Every row gives one point. Two turns around zero, p and q, are shown by what they do to some points. Write where each new point lands after one turn and then the other. Backwards means that the second turn is done in reverse. Each puzzle has new turns, and all numbers are rounded.

Turn p:
[ -3 -38] -> [-36 -14]
[29 20] -> [ 31 -17]
[-15 -10] -> [-16   9]
[ 16 -40] -> [-29 -32]
[-27  68] -> [49 54]
Turn q:
[-18  30] -> [ 8 34]
[  8 -62] -> [-37 -50]
[ 9 31] -> [28 16]
Where do these land?
q, then p backwards: [-31 -67] -> [ -6 -74]
p, then q backwards: [34 32] -> [43 18]
q, then p: [ 1 14] -> [13 -5]
p, then q: [-4 21] -> [21 -3]

Turn p:
[ -3 -11 -31] -> [-22  21 -13]
[-3 37 15] -> [34  8 20]
[-16  42   7] -> [29 20 29]
[ 33 -28  22] -> [  1 -40 -28]
[-24 -44 -25] -> [-56   3  -2]
[13  4 12] -> [ 14 -11  -5]
Turn q:
[-35  -4  -4] -> [-30  -9 -17]
[ 20 -32   8] -> [ 21 -29  14]
[ 20 -18 -17] -> [ 28 -12  -9]
[-1  8 44] -> [-19   3  41]
[ -4  46 -31] -> [ -1  48 -28]
Where do these land?
q, then p: [  0 -15   4] -> [-10 -11  -4]
p, then q: [27 -2  8] -> [ 23  -9 -14]
q, then p backwards: [ 6 -2 76] -> [-71  -1  29]
p, then q: [ -6  15 -41] -> [-12  42  -7]
q, then p: [-13  13 -28] -> [-3 33 -5]
q, then p: [-14  -9 -19] -> [-18  15  -9]

Turn p:
[ 22 -25  -1 -34] -> [-17 -39  12  17]
[-24  30 -15  14] -> [ 14  21  -7 -35]
[-19  21  19 -27] -> [  9   3  40 -15]
[ 35 -10 -11  25] -> [  9 -10 -37  23]
[-13 -16   7  22] -> [-15  24  -9   9]
Turn q:
[ -3   7 -20  -8] -> [-19   7   5 -10]
[ -2  16 -24  12] -> [-23  19  -4   6]
[ -6  -1 -30  -9] -> [-24   8  -2 -20]
[  5 -45  14 -17] -> [ 31 -21 -11 -32]
[18 16 -7 -5] -> [-1 19 17  1]
[-18  -5  76   4] -> [ 43 -52   4  39]
[ 5 13 -9 24] -> [-7 21 -9 17]
Where do these land?
q, then p backwards: [-18  25   0 -34] -> [-10 -17   7 -41]
p, then q: [  9  28  -3 -12] -> [ 24   7  11 -16]
q, then p: [-17  21   1   4] -> [-10  25  -5   0]
p, then q backwards: [ 10 -22  20  15] -> [-4 23  5 25]
p, then q backwards: [ 16 -52 -17  27] -> [-42   8 -16  43]

Turn p:
[ 5 52  6  5] -> [27 33 -4 30]
[ -7 -23 -29  19] -> [-24 -32  -7  12]
[ 42   6  60 -47] -> [ 55  29   8 -60]
[-13 -54 -33 -45] -> [-50 -18 -32 -48]
[ -3 -49   5  36] -> [-15 -50  31  -4]
[ -9  29 -42  33] -> [ -9  -6 -19  57]
[-16  39  34  -2] -> [16 44 24 11]
Turn q:
[-7 28  3 37] -> [ -9  35  19 -23]
[  6  45  12 -33] -> [ 42 -17  29 -19]
[ -7  36 -27   8] -> [ 18  19  -6 -38]
[ 26 -48 -13  44] -> [-30  39 -30  42]
[-18 -61  25 -56] -> [-21 -76 -12  38]
Where do these land?
q, then p backwards: [-72   4   4 -13] -> [ -5 -71  -5 -17]
p, then q backwards: [ -8 -17  36  15] -> [-8 27 33 -3]
p, then q backwards: [ 23 -20 -34  16] -> [-12 -28  -9 -37]
q, then p: [ 49   8 -17   3] -> [ 40 -10 -16  29]
p, then q: [-20  40 -23  51] -> [-40  58  12  -5]
p, then q: [ 28 -14  33 -71] -> [ 71 -45  -7  -4]

Turn p:
[-26 -18 -62  58 -14  44] -> [  7 -28  -2  74  -8  63]
[  1  39  55 -13  35 -33] -> [  5  31  12 -26  41 -59]
[ -6 -48  -8  27 -44  32] -> [-30 -10  25  25 -41  47]
[  3  11   8 -27  21  20] -> [ 11  19  -9 -26  20  12]
[-13 -29 -17  -4   6 -14] -> [ -9 -37   2  -6   2   7]
[-13  27  -8 -15 -17 -11] -> [-13   7 -34   6   2 -15]
[ 54  19  31 -25  13 -38] -> [ 29  18   5 -45 -16 -55]
Turn q:
[ 39  -1   7  -5 -35 -54] -> [-18 -23  44  46   7 -29]
[ 5 27 44 24 22  2] -> [ 2 54 23  5 -2 16]
[-36 -15  18  44   7  29] -> [-24  19 -13 -23 -18  52]
[ 25  11 -25  -1   0 -53] -> [ -6 -11   2  50  29 -26]
[-15 -16 -34   9  -8  76] -> [ 11 -15 -54 -37 -53  14]
[-41  18 -13 -36 -23  24] -> [-11  -6 -19 -55   1 -33]
[ 23 -24   3 -35  37 -24] -> [ 46 -19  18  14  36   5]
Where do these land?
q, then p backwards: [ 13  16 -55  14  27 -14] -> [-21  51 -38   8  -5  -6]
p, then q: [ 17 -28 -11  33 -34 -34] -> [-47 -29  32   4 -14  18]
q, then p: [-15 -18   5  18  45 -26] -> [37 15 11  7 29 32]
p, then q: [-10  35  -6  28 -15  26] -> [-18  34 -26  22 -19   4]
q, then p: [-43 -22  11  -9  26  60] -> [ 11  20 -49 -45 -18  39]
p, then q: [ 28 -12  34   6 -40   3] -> [-39  11  27 -21  -7 -29]
q, then p backwards: [ 26  48  37  19 -28 -12] -> [ 10  11  55  34 -35  -3]
p, then q: [-35 -23 -28 -57 -28  16] -> [  4 -35 -54 -52  -2  -4]
p, then q backwards: [ 19   4  13 -52  47 -19] -> [-40   7   1 -60  13  21]

Turn p:
[-14   1  24  25  27  42  46 -21] -> [-18  -8  26 -20  -9  11  68 -11]
[ 34   7 -13  29  59   1  -7 -35] -> [ 32 -24  -2 -11  41  25  26 -47]
[-14 -23 -39  -7 -29  42 -27  31] -> [ -2  18 -30  55  -6  15   6  46]
[  9  49 -27  -7 -13 -12  -6  22] -> [ -1  37 -43  -8  -5  -3 -21 -19]
[  7  -2  -8  27  25 -26  67  -2] -> [ 15 -27  -3 -21 -30 -35  36 -42]
[  7  24 -10  -4 -31 -15 -17 -29] -> [ -2  -3 -18 -21 -10  29 -36  -1]
[ 33 -19 -23 -41  -2  13 -18  17] -> [ 38  14 -22   8  25  -9  -7  40]
[ -7 -31  54 -17 -44 -33 -31  39] -> [ -4  19  54  24 -16 -29 -62  31]
[-55  -7  42  -7  10 -13  -6 -23] -> [-57 -27  38  -8  12  -7 -10   3]
Turn q:
[  5 -12 -20  24  19 -35 -11   6] -> [-14   7 -38  31   3  -1  12   8]
[ 60  -5  -1  -7   3 -15 -10 -26] -> [ 27  -8 -22   6  24 -50  -7  14]
[ 24  32  -1 -37 -68  76 -74 -15] -> [  50  -48    9  -45  -25  -10 -100  -38]
[-15   4  10 -21   7 -20  26  32] -> [-15  -2  30  14 -20   5  23  25]
[-17 -22   8  12 -10 -35  10  36] -> [-14 -20  -2  28 -19  16  41   2]
[-1 23  1 14 20 75 40 24] -> [ 38  40  50  -4  20  51 -17   0]
[-18  18   7  30  14 -43  24 -26] -> [-41  29  -1  18  16 -21  29 -21]
[ -2 -27  25  22  24  20  29  -3] -> [  8   7  10 -10  42  26  31   4]
[-20  19  -1 -27  11 -25 -52 -31] -> [-51 -13 -21 -17  -8 -28 -38   5]
[-17 -30 -29 -10 -20   3  19   5] -> [ 15   8 -13 -20 -34  14  26   2]
Where do these land?
p, then q: [-49  -5  14 -12 -39  51  -6 -16] -> [ -5  -7  39   1 -32  66   4 -14]
q, then p: [ 49   9   6 -22  20  33 -23  53] -> [45 37 35 53 17  9 -4 -6]
p, then q: [ -1 -13  -8 -17  13 -15   4  53] -> [-23   9 -16  46   0 -24  11  -7]
p, then q: [-18 -62  16  -1 -39 -21  31  16] -> [  6 -61  -4  32 -19   1  42 -26]
q, then p: [ -1  12 -22  27  42   7  -9 -42] -> [-25   7 -42  -4  39   7   0 -31]
p, then q: [ 29   1  24  14   7  -2 -33  40] -> [-10   1  11  27  43 -21 -29 -18]
q, then p backwards: [  7  51 -32  33  12 -33  28 -24] -> [-12  28   6   9   9   2  -9  78]
q, then p: [ 31  38 -11 -13  31  -9 -25 -35] -> [-12   2 -14  22  33 -11 -45 -39]
p, then q: [ 13  28 -44   7  -3   4 -24 -34] -> [ 30  29 -27 -28  -4  17 -32  12]
q, then p: [-40 -36  39  -8  -8 -44  17   6] -> [-28 -30  11  -5 -38 -40  36  26]
p, then q backwards: [-21 -23  18  -9 -38  28  41 -17] -> [-27 -19  -3 -56   1 -20  17  26]

Turn p:
[ 21 -13  -8 -14 -42   6 -27 -42] -> [  5 -41 -37   0  27   6 -35  12]
[ 19 -39   2  12 -13  18  25  -6] -> [-20 -16   4  34   4  12 -19 -28]
[-10  -1  18 -14  36   7 -11  -9] -> [18 -3 37 -5 -2  6  0 20]
[  7  22  -2  -3 -52 -29  45  10] -> [-15 -11 -41 -15 -21 -37   7 -46]
[-35   4 -55   8  27 -11  -8   3] -> [ 21  52   0  10  35 -20  15  11]
[ 10  -9  11  -9   5 -11 -25  36] -> [-35   0   7  -7  -6   1  15  30]
[  0  -2  13  -4 -20  24  -4  18] -> [-21   4  -4  -8 -17  12 -23   2]
[11 32 11 -2 32  6  4  3] -> [ 14   3  23 -28  -5  18  22  -7]
[ -6   2  14 -22  -2  10  -4 -10] -> [  6 -11  11 -13  -5  -4 -20   7]
[-18   2  -5  48  29 -20   5  -3] -> [27 23  1 33 -9  6 38 -1]
Turn q:
[-22 -12  -5   3  33  17  10   2] -> [-13  -2  42 -10   4 -12   0  -2]
[59  7 -4 -3 -2 16 30 15] -> [-29  28 -41 -30  16 -19   9   7]
[-22  12  -6  20 -10   7  25 -25] -> [ -9  -5   9   6 -44 -13  12   4]
[  9   9 -10 -42  -8  18   4   4] -> [-26 -17 -18   0  19  -1   8 -26]
[-24   9   6   9  -4  31 -12   8] -> [-16  -6  16  -1 -17  10 -29 -13]
[ -6 -26  23  15  -4  28  -4 -13] -> [  5 -19  11 -36 -17   6 -17   7]
[ -9 -28 -14  10 -10 -76 -45  17] -> [59 -4  1 51 33 22 -6 41]
[ -9  17  17   2   5 -32  22   2] -> [ 26  17  -1  15  -9 -27   8 -11]
[ 24  13  -8 -14   0 -10 -29 -10] -> [  3   8 -17   5  15  33  16  -7]
Where do these land?
p, then q: [ 21  29  -5  -5 -16 -10  14  20] -> [ -9 -28   3  15  -2 -12  30 -13]
p, then q: [ 28 -11  -6 -14  11 -11 -20 -21] -> [  1   1  26 -22  27 -15  -4  10]
p, then q: [ 31 -17  -7 -13 -18  44  20  45] -> [  3 -34  43  12 -31  25  -6 -37]
p, then q: [ 24 -11   1  -1 -11  -2 -44  15] -> [-25 -10  28  12  17 -16 -28   2]
q, then p: [ 26   6  -5 -11  -3  14 -42 -30] -> [  2  17  21  -7  15  17 -44 -23]
q, then p backwards: [-56 -10   1  44  22  19  14 -20] -> [-27 -11  59 -26  33   8  14  17]
p, then q: [ -4 -14  -7  18  -9  -9  22 -18] -> [  5  11   2  -4 -16  10  16  28]
q, then p: [-67  -8   7 -12 -16  -1  22   5] -> [ -6 -40 -23  50 -15  -3  10  23]
p, then q: [-22  -5  -8  -5   2 -16   9  12] -> [17 15 -7 20 -7 -8  5 -1]
q, then p: [  4   7  32   2   5 -14   7   4] -> [  4 -22 -11 -18  17   2  13  -3]
q, then p: [ 15  35  -4  -3  32 -16  -2 -13] -> [ 31   0  -1 -21 -12   8   4 -37]

Turn p:
[-18  41  18   2  11 -12 -20  13 -24] -> [ 13  23  44  -6 -11   9  -2 -13 -26]
[-28  11 -12 -45 -30  21  18   4  35] -> [-28  -9  18 -12  -2   2  49  11  46]
[ -8 -28  26  37   0   3  -3  -9 -31] -> [ -6 -10 -12  14   1  32 -41 -20 -19]
[-11  17  -3 -19  -5  49  20  20  49] -> [ 12 -14   3 -11  11   7  58 -16  46]
[-12   6 -46 -35   2  48   2   5  18] -> [-17   7 -15 -44   0 -18  42 -17  36]
[-28   7 -45 -15 -15  10  23 -14  39] -> [-38  10  -2   4  20 -25  38  -3  41]
[ 51 -22   0  12 -18 -11  26 -34 -33] -> [-13 -25 -46  30 -34 -14 -17  12 -31]
[ 22   3   6   9  -5 -24 -48 -23   5] -> [ 20   2  15   7 -17 -31 -46   9   7]
[  7  15   6  33  15 -25  -9  22  -6] -> [ 30  29   6  18  10   6 -13   0 -22]
[ 19 -36  38  12  44 -25  18 -18 -31] -> [  6 -39 -16   6  23   8 -34   9 -61]
[  6 -15  12   8   1 -33 -28  34 -21] -> [ 21  25   4  -7  -2  23 -34  29 -16]
Turn q:
[-22  24  11  24  27  26   0 -40  25] -> [-53  -4   6  -2  41 -16  17 -11 -13]
[  4  -6  -9 -26  45  -2  20   4 -20] -> [ 23   6 -34  -9  -3 -37  16  -4 -15]
[-16  17  15 -12   8  34 -13  41   3] -> [26  8 11 -4 38 10 29 28  3]
[ 10   3 -12 -33 -11  19   9   7   3] -> [ 25  -4 -22   9  13  21   2  -9  -6]
[ 10 -44 -44  15 -23 -47  27  13  -7] -> [ 11  22 -21  13 -48  -9 -56  -5  34]
[ 31 -33 -30  45 -35 -34 -38 -19  -1] -> [-22 -15  31  44 -52   2 -53   8   5]
[ -1 -12  47  25  15  18  -9 -40  34] -> [-60 -44   3 -10  13  -4  20  10   6]
[-42  27  30 -21 -24   8 -44  -1   3] -> [ -3   0  36 -34  27  40   3  23 -33]
[  6  34   9 -22   5 -11   7  24   4] -> [ 35  -1  13 -20  15  -1  11 -20   4]
[ 21 -11 -15   4  -6  -9  41  10 -42] -> [ 17  30 -24  13 -42  -5  12 -19  15]
Where do these land?
p, then q: [-28   2  20  -4  19 -69 -76 -24  -3] -> [ 24 -44  70 -44 -10  -5  27  44 -25]
p, then q: [-33   7  14   3  65  30  20  14  51] -> [-14 -36 -56 -12   0 -60  31 -17  -6]
q, then p: [ 12   1 -10 -24  74  18  19   9 -17] -> [-14  28 -27  23  11 -33   9  39 -49]
p, then q: [-21 -21 -31 -22 -18  15  -5  15   2] -> [ 13   6 -13 -15  46  10 -15  -5  -2]
p, then q: [ 19   4   2 -13   4 -13  -9 -12  16] -> [ 14 -11   8  -9 -18  -6 -11   5  16]
q, then p: [  4  14   7 -15 -17  22 -47  17   3] -> [ 31 -20 -24 -11  -4  34  -3 -14 -20]
p, then q: [ 15 -16 -11  18 -31  20  10 -30 -10] -> [-27  16   4  17   2  12 -44   6  -2]
q, then p: [ 14  19  22  17 -22 -55  21  -3  -7] -> [-17 -43  31  12 -24 -10  -4  15  34]
q, then p: [  2 -18   1 -12 -25 -16   1   9  11] -> [ 12  -4  -8 -17 -11  -3  -5   1  30]
q, then p: [  1 -29  16  60 -29  22  22  21 -17] -> [ 10  14  17  39  19  24  41 -16  48]
p, then q: [ 12  16 -51  10 -18   6  19  10 -17] -> [ -1  41  10   1  12   7 -18 -44   1]
p, then q: [  3  20  20 -18  -2  19  25 -25 -10] -> [-23  11 -27 -12 -29  17  -2   7  10]

Turn p:
[-22  -7 -40  -2 -14  29  -4  -3  23] -> [-34 -23  -4 -17  -5   6  -4 -28  30]
[ 22  23  65  27  24 -19 -52 -23 -12] -> [ 30  59 -14   3  24 -12 -14 -13 -68]
[ 36 -45 -14   9   1  22   7  16  11] -> [ -2 -30  34  22  -2  39 -14 -14  -3]
[ 14  14  12   5 -27  18  22  13  13] -> [12 16 11 -2 -9 27 24 -8 21]
[-23 -42  -9  -4  -7  43  27  16 -10] -> [-41 -24  33   3  25  23  11  12  25]
[  5  -8 -29 -24 -24  12   8 -12 -23] -> [ -9 -33 -12 -25  -6  23   6  19   6]
[-19  31  -4 -24  10 -36 -18  30  -6] -> [ -8  10 -12   3 -39 -45  15  15 -13]
[-18 -38 -18   8 -32 -11  19   2   7] -> [ -7 -41  -8  21  18   6  24  -7  22]
[-25  41 -37  11  17 -27  16   6 -20] -> [-12  11 -41  12 -26 -26 -17  31  29]
[ 29  31  74  -6  51 -33 -23 -44  17] -> [ 71  53  11 -19  21 -42 -29  -7 -48]
Turn q:
[ 27  -9  17  51  -3 -23  12  16  12] -> [ -3 -46   9  27  14 -20  -9   3 -33]
[  9   5  -6 -55  51  76   7 -39   3] -> [ 18  48 -27 -11  50   4  18  -5  83]
[ -9 -26   3   9 -14 -58 -25  29  27] -> [ -4 -14 -29  15 -37  -1 -16  22 -57]
[-15 -26 -10  21  21  31  10 -23 -52] -> [-16  35  28  -7  50  14 -14 -30  -4]
[-11  23 -29   7 -13 -26   7   2  37] -> [ -5 -20 -10  -3 -25   5  46  11 -19]
[-22  35  25  12   6 -30 -10  -6   8] -> [  3   8  28  24 -26 -11  16  32 -10]
[ -6 -22  15 -23  -6  40  40 -29 -29] -> [-12  28  10 -38  31 -31 -12 -28  30]
[ 30  10 -10  -4 -16 -45 -17   9  -4] -> [ 36 -27   1 -10 -23  13  -8  14 -27]
[-10  18  -2   0  -6 -22   6  52   4] -> [-27 -30   3  -4 -28  17  -8  30  -5]
[  6  -7  -4 -18 -21  55 -31 -12  -6] -> [ 12  19 -13   6  -8  12 -11 -49  40]
Where do these land?
q, then p: [-40  -3 -41 -34  49  31  25  -8  25] -> [-21  10  18 -16 -35 -30 -17  12  74]
p, then q backwards: [ 17 -26 -24 -27   3  45 -18 -32  44] -> [ 28  -6 -21   5 -49  18  23  18 -52]
q, then p: [-40  17  21  12 -13 -30  26 -10   1] -> [  9  14  -9  15   6 -19  49  31   0]
p, then q: [ -5  29  31 -27  -8   9  15  10 -17] -> [-11 -26   8 -24 -15  -8  -3  28  28]
q, then p: [ 28 -13  22  29  -7 -19 -18  34  13] -> [-23 -19 -16  35  19  20  -5 -11 -33]
p, then q backwards: [ 17  18  18 -12  20  -8  37 -25 -19] -> [ 20  11  16 -35  30 -23  -4 -10 -18]
q, then p: [ 35 -28  -7  15 -46 -47 -36  32 -20] -> [-23 -31 -21 -16  19  51   6   6 -64]
q, then p: [-23 -26  -8 -14  28  58  21 -26  -5] -> [  7  22  -5 -25 -11 -51 -39  -8  36]
p, then q: [  7  13  14  22  -5 -34 -47   8 -22] -> [  3  -7  46 -23  10  38   7 -15 -18]
p, then q: [  4  19 -26  35 -21  -4  -6  16  -2] -> [-12  -6   3   2  -4  12  37 -36  -3]

Turn p:
[ 16   9 -23 -10 -14  -9  -3  -6  25  38 -32] -> [ 39   8   7   7  29 -17  10  21 -14 -26 -12]
[ -9  -4 -33  10   8 -38 -32  21  -3 -48  13] -> [-26  40  38 -12 -17  32 -17  15  19  10 -23]
[  5   8  -4   4  -3  59  18 -15 -36 -40 -48] -> [-18 -13 -11 -12 -53 -33 -31 -17 -42 -40  13]
[-32 -25 -22  -3  48 -21   9  27 -13 -38   1] -> [-46 -14  20 -12 -16  28 -15  -6  32 -12 -45]
[ -5  23  35 -18  16 -24  -4  19   4 -13   5] -> [ 10 -25  20  -3 -11   7 -10  12  37  20  14]
[-28   4  32  20 -13 -32  16   2  -8 -15   5] -> [-17 -21  36   0  12   4 -10 -20   0  35  12]
[-20 -49  13 -23  -7 -40 -25  -3   0 -21  37] -> [-34  19  28  34   0  38  33 -11  36  13   9]
[-13  21 -17  -5 -24  76  12 -11 -11  12 -10] -> [-17 -13 -47 -10  -9 -26  -1  24 -53 -23  22]
[26 -6 -8  8 18 -7  9  2 59 14 13] -> [ 36  10  -8 -37  24  17  30  -7  17  -7 -12]
[ 30 -12   2  12 -14   9 -11  21  11  43   1] -> [ 38   8 -21  12   3  -5  29   5 -17  18 -20]
[ 34   6   5 -11  -8 -17  24 -11   5  40  33] -> [ 40  -1 -29  19  37  24   0 -11   5   9  12]
[ -5  27  21  16  -7  44 -11 -46 -32  28 -18] -> [ -6   0 -36  12   3 -68 -18  -6 -21   4  31]
Turn q:
[-27  -6  24 -29 -17  22  -1  22 -29 -37 -14] -> [-12  -4  26  -2 -22   5 -42 -11 -14 -49  -8]
[ -6  24 -29  23 -34  25  30 -17   2  -6 -28] -> [ -7 -16 -53 -23  14 -36 -12  -9  -6 -19  -3]
[ -8  37  17 -12  27  16 -33 -35  -7 -21  14] -> [-16  -3  37  -3  55   4  -9  27  -9  -8 -15]
[ 34  25  24  12  43  -6 -43   9 -12  10   2] -> [-18 -21  27  14   7  26  10  39 -15  41 -25]
[-13  14 -29 -31   3 -25   8  12  23 -35  11] -> [ 33  21   1  12  11  -7 -41  14   2  -2  33]
[  6  23 -18 -26  13  -3   5  -9 -26  32  15] -> [  1   8  23 -29  -3 -29   3  23  19  22  -5]
[ -8 -21  22  -6 -40 -42  18  46  38   0  37] -> [ 42  30  -4  30 -46   9  27   1 -23 -22  46]
[ 40 -31 -24  12 -13   9  -4 -36  29  18 -28] -> [  9   7 -45  21  16 -10  20 -29  24  21 -40]
[ 10  -2  26   5  27 -14  40   8  14  30 -17] -> [ 31 -32  10 -12 -13  -1  23 -26 -14  31   6]
[ -2 -37   0  33 -10  32   5   8 -24 -10  19] -> [-49 -12  -8  16 -18   2  13 -21  19 -22  13]
[-25 -22  29   3  -9 -43  19  23 -41  -1   9] -> [ 15 -14  20 -22 -48  34  10   5  15 -29  25]
[  0  -5 -41  16  11  30 -45 -30  32  21 -20] -> [-31  36 -34   0  44   4  -1 -16   2  36 -29]
Where do these land?
q, then p: [ -7  18   0  38  15 -13  16  26 -33  -5  24] -> [-28 -13 -13  13  -1  41  36   8  -7  19  -2]
q, then p: [-32  12 -30  -9 -43  17  31 -19   8 -21   2] -> [-10  38  24 -10  -2  33 -31  13  38 -14   8]
p, then q backwards: [ -5  19 -42 -10  13  15   6 -20  36 -10  -1] -> [-42  24  -5   3 -29  -8  -9 -26 -18  -7   4]
p, then q backwards: [ 20  25  10 -34 -11 -11 -23  18 -21 -33 -45] -> [ 13   1  13 -46  -7 -22  13  45 -27 -24  19]
q, then p: [-23  12  18 -46   5  21 -14 -27  13 -16  66] -> [  4 -33  15 -31 -15  -3 -32 -18  52  47  22]
q, then p: [ 60  -2   9  25 -12 -13  -1  16 -16 -11 -15] -> [  2   8  16   0  -3   4  26 -13 -51  -1 -42]
q, then p backwards: [ -5  -2   0  44 -14  30  -8  10 -11  25 -12] -> [-27 -26  -5  16   7  43   8   6  -6  -8  18]
p, then q: [ 32  11  42 -14  -1 -20 -11 -10 -58  11   7] -> [-21  16 -44  16  15  15  56  22   3  15  -5]
p, then q: [  8 -39   0 -40  54   7  25  14   7 -15   0] -> [  9   7 -35  33  26 -10 -25 -51   0 -29  -2]
q, then p: [-23 -40 -18  38  12 -18  -8  25  37   2 -21] -> [-17  30 -60  -8  24 -12  -5  13 -27 -14  13]
p, then q: [ 38   4  20  28 -20 -10  15  36   0  52  13] -> [-11 -24 -16  -5 -23 -22  24  -4  31  51 -38]
q, then p: [ -8 -37 -27 -34   2   3 -10 -22 -12  12   7] -> [ 24  -1  17 -31  20 -22   6  18  15  -6  30]
q, then p: [-31  12  10 -16   6   8  -8 -51  44 -28 -17] -> [  2  11 -22 -17 -27 -24 -36 -19  53 -23  -7]
q, then p backwards: [-25   6   8  29  -7 -16  -8   3   6  37  -8] -> [  5  -9  -7  16 -13  29   5  13  31 -11  27]
